Each point is reached from the start by the listed moves, each made 0, 1 or 2 times, or once backwards (-1), plus a little noise. Say if it took an odd or an even number of moves. Then give how often each move was made.
In the rows, zero is written as 128.

Moves:
(1): [164 128 123 123 157 119]
(2): [127 137 134 126 121 100]
(3): [123 137 155 118 128 122]
Start: [120 135 126 126 137 122]
Points:
[ 74 144 178 111 114 147] => even (-1, -1, 2)
[ 75 151 186 112 108 120] => odd (-1, 0, 2)
[125 118  91 136 143 157] => even (0, -1, -1)
[ 94 115  99 142 114 163] => odd (-1, -1, -1)
[180 157 175  94 188  66] => odd (2, 1, 2)

Moves:
(1): [132 123 134 126 141 132 138 140 137 122 128 146 130]
(2): [128 141 131 134 135 128 133 138 132 128 133 138 135]
(3): [119 126 128 133 118 145 124 126 131 126 117 126 133]
(4): [122 126 103 123 130 120 114 133 138 111 143 129 119]
(5): [127 124 143 136 130  92 147 137 127 127 135 132 117]
(6): [119 126 126 128 132 132 127 113 127 134 126 113 133]
(7): [140 129 124 134 119 108 135 116 129 120 111 122 117]
(8): [132 140 106 105 118 127 128 126 148 134 146 129 122]
(9): [128 125 115 128 129 133 114 133 138 135 117 130 134]
(10): [133 117 144 138 123 145 138 118 132 129 150 125 134]
(11): [134 124 128 121 131 124 137 139 137 118 146 123 137]
Start: [121 122 125 132 141 124 139 112 146 126 142 125 129]
Points:
[113 134  64 110 107  43 117  83 149 122 119 103  67] => even (-1, -1, 0, 1, 1, 0, 1, 1, 0, -1, -1)
[ 89  86 122 163 117  45 151  96 136  68 152  75  93] => odd (-1, -1, 2, 2, 2, 1, 1, -1, -1, 0, 1)
[157 123 136 144 127 137 208 131 218  65 204 168 132] => odd (2, 2, 2, 1, 0, -1, 2, 1, -1, 2, 1)
[124 120 115 119 163  94 181 148 205  81 235 168 106] => odd (2, 1, 0, 2, 1, 0, 0, 1, -1, 1, 0)
[148 141  74 116 119  10 159 103 173  80 171 138  43] => even (0, 0, -1, 2, 1, -1, 2, 1, -1, 0, -1)
[112  91 205 185 183 209 169 116 145 155 145 158 181] => odd (2, 1, 0, -1, 0, 1, -1, -1, 1, 2, -1)
